Rows are points. The points of each table are mixes of a few directions, plus a little noise. Count the directions of each table, and those that both share. Where both have some left over, give the other angles between the two spaces (their principal angles), to ten degrees, smallest first.

First (5 x 3)
-52,26,22
-25,5,-4
-33,-33,-84
74,8,58
37,-6,8
Second (6 x 3)
10,-2,52
22,19,-13
0,-12,59
-52,-44,43
-17,8,-108
39,33,-31
Directions: first 2, second 2, shared 1; angles 60

First (9 x 8)
-45,-5,-52,22,63,74,26,5
75,8,83,-35,-102,-121,-42,-10
-4,-1,-5,2,6,6,1,1
7,0,9,-3,-11,-10,-5,0
-25,-2,-28,12,34,40,15,4
8,2,9,-5,-13,-16,-6,0
20,2,22,-11,-24,-28,-11,-1
-26,-3,-28,10,32,40,13,3
-9,-2,-11,6,13,15,6,2
Second (9 x 8)
9,-4,-53,-41,22,-17,29,5
-15,-53,-43,-43,-38,-1,-23,37
49,-15,-8,7,63,6,-58,-80
45,-3,60,41,37,4,-34,-6
-10,9,-17,-24,-9,-18,57,55
-34,30,-3,2,-25,1,38,4
-34,-17,2,-1,-52,14,-17,17
-5,28,49,35,-6,1,23,23
-7,25,14,24,8,13,-13,-55
Directions: first 1, second 4, shared 0; angles 70

First (10 x 14)
-5,20,32,-12,10,-4,-33,-17,1,-11,17,34,-16,19
30,12,38,11,16,-21,-20,-22,13,-16,23,16,-4,-21
-23,-37,-31,-29,-2,-20,40,5,-24,26,-23,14,16,-11
-33,19,1,10,-16,-25,-55,-50,17,-23,4,-26,-23,43
29,-28,-45,-40,26,-5,48,107,-15,0,35,23,44,-21
40,-27,-31,-30,11,23,76,74,-6,32,-15,22,44,-23
-43,20,40,44,-7,22,-47,-47,-27,-13,7,-14,-50,-13
-17,6,-9,56,-24,4,-22,-30,8,-15,-9,-73,-18,-8
-18,48,38,17,-17,39,-54,-45,19,-10,-10,-3,-38,55
40,-32,-31,-27,2,-14,67,26,14,30,-29,8,46,-18
Second (8 x 14)
-29,-36,-10,7,-6,-33,60,11,59,-25,20,16,6,-10
35,62,-5,-76,1,39,-59,7,-121,18,-39,-66,-66,11
0,12,26,36,-19,-23,-3,36,2,5,4,30,-1,3
-11,-31,-22,19,8,-9,15,-10,50,3,15,14,14,-4
32,24,-2,-21,8,39,-82,-33,-53,32,-19,-30,4,4
-18,-31,-28,47,18,-17,58,18,72,-4,20,39,-4,5
-7,-14,13,-22,-27,-19,-25,-15,3,-2,5,-11,27,-17
0,15,28,9,17,23,33,-12,-10,-28,-6,8,21,9
Directions: first 6, second 5, shared 0; angles 40, 60, 70, 70, 80

First (10 x 24)
3,-7,-8,2,-9,-7,-3,-4,-5,-1,8,-2,4,-8,-3,-15,-5,2,-16,2,5,3,6,-1
7,-18,-24,6,-29,-20,-12,-14,-19,-5,28,-12,14,-23,-8,-50,-15,6,-52,11,12,7,16,-8
-20,-12,-15,-35,-26,-1,29,-7,-17,-11,-28,55,20,23,-10,-15,-14,-6,1,-1,-1,-1,-19,-4
5,-8,-11,7,-10,-9,-9,-6,-5,1,17,-12,4,-13,-4,-22,-4,5,-24,5,5,4,9,-1
28,11,18,50,30,-3,-40,8,20,17,42,-76,-24,-36,12,12,16,9,-8,1,2,2,30,7
-6,-28,-38,-18,-51,-22,5,-20,-32,-14,13,26,32,-8,-19,-67,-28,4,-58,13,13,7,3,-10
2,4,6,4,10,3,-2,3,6,2,-1,-6,-7,2,5,11,5,-2,11,-2,-2,-1,1,2
-2,49,64,10,80,41,7,35,51,19,-43,-12,-47,31,27,121,45,-14,113,-27,-27,-14,-21,17
-3,10,11,-2,14,8,5,6,10,2,-12,5,-7,12,5,24,7,-6,25,-5,-5,-4,-7,2
-14,-3,-5,-22,-10,6,20,-1,-7,-6,-21,34,9,20,-5,-1,-4,-5,9,-3,-4,-1,-15,-1
Second (8 x 24)
11,9,13,28,20,12,-14,18,12,11,13,-65,-28,-19,2,25,17,7,15,-3,-13,-9,7,-1
-14,-2,12,-17,2,-6,14,-12,0,5,-21,75,23,28,11,9,6,-12,-4,-10,16,6,-5,8
30,31,27,26,49,-11,-37,-8,36,4,26,-7,-10,-7,30,23,3,-5,20,3,14,19,18,20
15,9,-21,-24,-10,-29,-16,-32,0,-29,23,50,30,4,4,-47,-43,-3,-14,20,21,29,2,9
-34,-13,5,-43,-44,-6,26,-6,-33,-9,-4,43,35,20,-31,1,3,7,-15,-11,-5,-7,-25,3
-22,-24,-20,-16,-34,11,28,7,-26,-1,-22,3,5,5,-21,-15,0,3,-14,-3,-11,-16,-13,-16
14,17,4,-4,5,-17,-24,-13,6,-15,33,-4,9,-8,0,-8,-16,5,2,10,6,16,3,12
0,-27,-21,50,13,48,23,46,4,34,-47,-94,-63,-23,5,12,30,-2,9,-6,-27,-39,12,-36
Directions: first 2, second 4, shared 1; angles 40

First (10 x 32)
28,-23,49,47,7,-40,43,-89,52,-46,-45,-9,11,13,62,-7,-12,-40,38,43,-20,10,40,4,24,-27,4,-46,37,21,7,7
36,-9,-10,20,-6,-8,17,-28,26,-26,27,-2,-21,26,-18,-7,-26,-11,29,-45,7,16,7,-6,-14,-38,-18,-50,-25,8,48,12
-8,-14,26,10,2,-22,20,-35,15,-5,-41,-7,19,-1,54,0,17,-20,1,52,-27,-3,19,-5,22,6,11,-7,28,12,-25,-17
-5,5,41,19,22,-7,-3,-22,8,-12,-43,6,21,-23,35,5,3,-2,1,53,11,-10,22,28,22,10,19,25,48,-2,-26,17
-49,32,-48,-62,-8,50,-55,108,-73,62,38,13,-7,-25,-62,7,26,47,-56,-27,22,-20,-49,1,-21,48,5,75,-31,-27,-30,-10
-32,17,-52,-51,-16,34,-36,84,-52,48,46,5,-13,-5,-58,3,18,32,-42,-41,4,-7,-43,-18,-24,29,-9,35,-44,-17,-8,-20
-55,7,-30,-57,-15,19,-23,68,-53,59,2,-1,13,-12,1,3,45,19,-53,17,-26,-15,-33,-20,-2,54,8,49,-18,-6,-52,-45
66,-1,1,46,6,-9,15,-44,41,-56,36,3,-30,26,-40,-7,-56,-9,54,-64,36,24,16,12,-21,-65,-19,-63,-20,3,81,48
40,5,6,32,9,-3,3,-23,23,-36,18,5,-16,10,-27,-2,-35,-2,30,-32,31,10,12,17,-8,-36,-7,-27,-1,-4,43,39
-19,-11,17,-5,-4,-17,17,-21,4,12,-38,-9,19,-3,54,2,24,-16,-10,51,-34,-7,11,-11,18,19,10,4,20,11,-36,-28
Second (9 x 32)
-1,-50,15,18,15,-12,34,13,-29,48,43,-16,1,41,23,-6,9,-23,18,17,-40,-12,19,-9,54,-5,30,-14,-38,55,-7,-33
34,5,68,27,-13,-27,-3,-18,16,14,-17,-38,11,36,0,-40,4,-52,-3,41,-8,-10,63,-24,48,-5,-20,-42,37,15,-24,-16
11,-1,5,-6,-40,-33,23,-47,41,-12,-35,-25,2,25,28,-19,14,-39,-5,12,-43,15,18,-50,-5,-6,-37,-61,11,5,-3,-40
-38,-8,21,1,46,24,-18,47,-55,39,1,19,23,-34,19,21,14,29,-12,50,15,-31,-8,49,35,36,58,88,16,7,-46,15
-24,-17,-47,-16,22,31,-1,53,-47,27,58,22,-14,-8,-22,24,-5,40,2,-41,7,-5,-43,19,-11,4,28,41,-56,8,17,7
5,11,-51,3,15,19,3,-30,25,-70,3,43,-20,-40,-12,36,-37,48,29,-58,41,24,-47,40,-66,-28,2,13,-13,-32,59,58
17,11,2,-2,-29,-21,7,-37,38,-25,-27,-15,-2,12,4,-15,1,-23,-1,-4,-13,14,12,-29,-15,-11,-36,-47,14,-9,8,-13
34,54,1,-13,-27,26,-64,66,-15,20,47,-19,-24,19,-121,-37,-17,3,-31,-61,59,-4,12,-20,-16,-4,-48,-11,-8,-35,16,18
-39,-4,-12,-11,10,-8,20,-50,24,-41,-72,28,23,-52,82,36,15,18,1,48,-19,8,-27,22,-23,20,22,35,38,-15,-21,4
Directions: first 3, second 5, shared 3

First (10 x 32)
-12,-2,22,6,-16,-18,25,-4,16,-10,7,17,-2,25,2,4,-4,10,-6,-15,38,8,-12,-15,0,-27,27,1,5,-11,3,38
1,-3,64,8,-31,-43,36,-4,36,-17,-15,52,12,55,-21,19,39,22,-12,-3,115,22,-24,-37,5,-42,36,6,-3,-20,-7,64
4,-19,-11,-10,-63,1,21,15,28,23,-14,36,73,42,11,13,48,-4,-29,-15,84,21,-7,-18,-6,-34,-13,14,-19,8,13,27
-24,7,-47,-36,-47,49,-5,14,-35,45,-15,-26,47,24,45,25,11,-9,-3,-7,-11,13,33,-7,0,14,-59,10,-6,25,15,-16
23,0,11,14,42,-12,-22,-2,-2,-5,6,-3,-21,-34,-31,-12,10,-11,6,24,-24,-11,0,23,1,18,-1,-2,2,-5,-20,-32
16,5,-54,-17,21,50,-44,2,-24,-5,-30,-33,-7,-47,18,-12,-25,-1,21,15,-90,-22,14,10,-1,58,-40,-10,-15,27,18,-58
-1,-34,-3,18,-51,-29,48,4,63,-15,19,51,43,31,9,-15,-1,5,-36,-49,80,11,-40,-15,-12,-69,52,3,-10,-9,26,66
-16,27,-21,-23,22,43,-27,-8,-46,-12,-27,-47,-43,-20,28,7,-47,16,36,13,-88,-15,23,-9,8,55,-26,-12,4,15,12,-29
25,13,14,19,87,-9,-42,-11,-22,-20,11,-29,-68,-66,-40,-22,-19,-9,27,39,-85,-27,6,36,5,47,2,-12,11,-8,-28,-57
-17,5,25,22,37,-32,11,-5,-14,15,58,-18,-36,-11,-21,-6,-12,-20,-3,-2,-20,0,8,33,0,-19,22,3,31,-23,-32,-2
Second (10 x 32)
-4,-3,5,-9,-10,-16,-6,8,-18,37,7,-9,33,18,-10,19,35,-9,-14,-2,38,18,16,6,8,6,-25,12,12,1,-17,-1
30,-39,-93,-35,-48,55,-18,25,60,14,-37,-4,65,-50,8,2,-53,-16,-15,-29,-27,52,19,-6,20,-24,62,3,-28,47,31,-20
5,5,45,7,-3,-24,12,1,4,7,1,27,7,28,-25,14,54,-4,-7,25,61,6,-2,-2,-1,-16,-10,6,0,-16,-23,10
11,-25,-47,8,5,3,-7,11,18,21,39,-13,23,-39,-6,-20,-21,-31,-20,-22,-33,7,6,34,-3,-20,21,3,3,8,-1,-23
-30,3,7,-27,-20,-24,-7,7,-36,50,9,-34,29,33,-2,36,4,6,-11,-35,38,35,29,-8,22,16,-11,15,33,1,-16,26
-1,24,35,-16,5,1,-17,0,-32,20,-25,-8,-3,22,-17,31,43,0,14,38,23,14,26,-9,14,25,-35,8,3,-1,-27,-15
43,-50,-121,-12,-25,59,-24,27,62,15,-4,-1,66,-78,10,-29,-50,-40,-23,-25,-69,23,7,32,-2,-25,40,-3,-34,46,35,-52
-10,10,18,28,10,-7,21,-19,-10,-55,1,24,-34,25,37,-32,0,32,11,-5,-6,-67,-49,-17,-34,18,-40,-17,-12,-16,33,28
-13,37,48,33,53,-3,13,-32,-26,-72,-2,5,-100,3,17,-25,-22,30,41,34,-54,-65,-31,-10,-21,27,-14,-23,1,-26,6,5
-27,34,97,24,35,-43,32,-25,-21,-41,11,14,-80,43,-15,9,4,30,25,22,30,-21,-19,-21,-2,-5,15,-7,22,-41,-22,45
Directions: first 5, second 6, shared 4; angles 40

First (9 x 32)
30,-37,38,-37,20,17,-14,10,23,-10,0,27,42,0,-13,-32,25,-25,25,24,9,12,17,-64,8,15,-7,20,8,-53,-2,46
-8,71,35,-40,32,-17,25,-39,57,-47,-21,-27,-90,70,45,13,19,-61,71,19,-25,61,14,29,-4,-25,6,24,114,21,-36,-15
2,6,-9,1,15,5,-17,29,-16,5,8,4,-7,-14,-17,-16,21,7,35,-16,-24,58,-5,12,28,14,-48,24,37,-33,-54,33
-8,-16,58,-7,-12,-1,21,57,-42,39,-22,17,32,-39,12,-43,-14,4,-54,-1,25,-20,40,-70,-59,2,35,11,-120,-21,33,-5
-25,19,-59,33,-33,-37,-9,1,-48,22,16,-49,8,-31,-37,5,-27,17,-48,10,17,-86,-17,46,30,-4,-10,-43,-52,14,-7,-47
22,-49,-67,42,17,21,0,-27,-3,-13,5,35,15,-4,45,3,-36,47,-11,-55,19,-13,-44,-11,-34,-9,-13,-59,0,28,25,6
15,-18,-41,2,9,-4,-25,-22,12,-17,20,-7,21,1,-21,0,5,-2,19,9,3,-18,-23,10,46,7,-32,-23,41,-15,-19,14
-14,49,24,-11,-5,14,14,-42,54,-21,-6,-8,-61,57,13,65,21,-15,27,4,-37,53,0,69,4,-6,27,36,84,53,9,-19
-14,-18,22,18,-40,4,7,32,-34,42,1,7,44,-38,-26,3,-13,24,-70,3,15,-50,17,-18,-22,12,39,5,-109,4,51,-19
Second (10 x 32)
6,0,36,-15,28,-14,1,-3,-29,35,50,5,-40,58,-4,24,21,59,-24,-51,-9,6,-36,4,16,11,-46,-33,24,5,-6,26
-13,-38,-12,-51,-7,6,13,-1,33,30,26,-2,-19,-18,-61,10,-14,-37,7,-2,23,-8,-7,8,-15,-19,31,28,-20,45,9,22
-5,-8,1,-19,23,-8,4,-7,-14,36,52,-7,-43,41,-18,34,17,43,-10,-50,-6,12,-39,19,16,5,-38,-22,26,21,-12,30
-28,-27,-49,-25,3,-1,14,-6,22,29,38,-27,-23,-12,-41,35,3,-15,13,-18,13,14,-16,27,1,-8,6,5,-1,42,-10,25
-14,11,-29,22,19,-11,0,-6,-22,12,30,-29,-14,23,22,34,28,42,-3,-33,-12,23,-14,17,22,15,-39,-38,24,-3,-25,10
29,-20,-54,-3,-10,28,-26,-23,28,-19,6,59,-49,-18,-52,-14,-54,-5,43,-29,-19,20,-70,77,13,-31,-24,33,80,56,-21,1
-9,3,60,-20,14,-20,15,11,-22,31,18,-20,7,35,16,10,30,20,-37,-1,12,-18,20,-46,-8,18,2,-22,-39,-24,17,12
47,62,78,72,-26,5,-24,19,-29,-87,-121,42,85,-18,100,-90,-15,-15,-13,83,-17,-33,68,-67,-15,16,22,7,-27,-105,28,-71
-31,-13,-71,5,-36,15,14,5,48,-27,-47,-35,54,-88,-14,-7,-15,-95,30,66,26,-3,55,-5,-23,-13,75,40,-50,10,5,-18
20,29,40,33,-11,2,-8,13,-17,-38,-54,14,40,-5,51,-40,-2,-2,-9,38,-7,-16,34,-39,-6,9,11,-2,-17,-52,13,-32
Directions: first 6, second 4, shared 1; angles 70, 70, 80

First (11 x 32)
11,7,20,-1,52,-2,-26,7,5,17,-10,-19,-17,16,10,3,-31,-1,8,8,11,1,34,-7,-10,12,41,-1,1,-12,9,-3
-2,-12,-47,23,-29,-20,24,-5,-12,15,-43,-4,3,-6,10,-19,-15,10,-14,32,-43,36,-4,6,25,-4,-7,-7,8,-24,-16,12
-15,31,45,-13,23,22,-74,40,5,-30,53,-25,-32,-11,53,63,-55,-27,52,-23,41,-40,27,-42,-33,27,69,-3,-35,-28,43,9
38,-7,-40,15,19,-29,49,-41,-13,61,-66,8,8,37,-63,-76,31,23,-28,19,-41,47,25,35,39,-21,-5,0,25,27,-40,-13
-23,-19,-12,19,-1,-8,-18,27,4,-12,-25,-25,-10,-23,68,30,-64,3,-8,45,-17,16,-4,-17,-9,20,10,-9,4,-62,13,21
-10,14,-13,-8,-67,11,13,-5,-10,-26,40,24,12,-16,-20,6,43,-12,18,-36,0,-18,-30,-1,11,-15,-25,2,-20,27,-2,1
4,-26,-43,22,-13,-23,40,-15,-6,24,-57,1,12,1,-5,-35,-1,20,-35,41,-43,42,-9,20,24,-8,-28,-4,24,-14,-25,5
-5,-9,24,-20,-12,16,22,-13,12,-23,35,27,25,-5,-31,1,57,1,-17,-28,27,-27,-37,14,-14,-13,-58,9,9,41,-3,-14
4,-8,39,-7,66,4,-23,9,17,6,-5,-16,-8,11,16,12,-26,4,-10,12,26,-8,18,-3,-26,15,15,2,13,-10,12,-6
30,13,-14,6,28,-15,7,-19,-11,43,-31,-4,-10,31,-37,-41,4,6,5,2,-16,22,39,11,22,-7,35,-1,3,15,-15,-8
-32,17,41,-35,-67,43,-14,14,9,-76,109,33,18,-35,-3,56,57,-27,29,-72,54,-71,-59,-16,-30,-7,-47,10,-31,40,25,-4
Second (8 x 32)
-2,0,1,0,1,1,-1,2,-1,-1,1,1,-1,-1,0,3,-1,-2,-2,-1,-1,0,-1,0,-2,0,-2,-2,0,2,2,-1
-24,-20,98,-27,89,31,-53,35,45,-43,46,-17,-3,-13,56,70,-34,-5,-13,1,76,-53,-9,-19,-77,33,-10,8,15,-19,43,-6
4,-4,23,-6,36,5,-12,4,11,1,3,-7,-5,6,7,6,-9,0,-3,3,16,-8,9,-2,-16,7,7,2,5,-2,7,-5
13,5,-13,4,1,-10,8,-10,-7,18,-16,-2,-4,12,-14,-20,3,3,0,2,-14,13,14,5,14,-5,13,-4,2,6,-9,-3
44,7,29,-1,117,-15,-18,-15,4,63,-43,-23,-21,53,-28,-39,-22,12,-8,15,13,18,71,10,-3,8,61,1,18,8,-5,-18
6,15,-97,26,-121,-23,53,-26,-41,14,-25,24,9,-10,-36,-45,37,-2,17,-6,-74,40,-18,11,67,-31,-14,-6,-20,13,-34,14
-47,-9,-21,0,-108,18,14,18,-2,-69,51,23,23,-55,34,47,23,-14,7,-16,-4,-23,-74,-12,-4,-6,-66,-1,-19,-8,8,19
8,4,-22,7,-12,-8,12,-8,-9,15,-14,2,-2,5,-17,-19,6,2,4,0,-19,14,10,4,18,-7,8,-2,-1,3,-9,0
Directions: first 4, second 2, shared 2
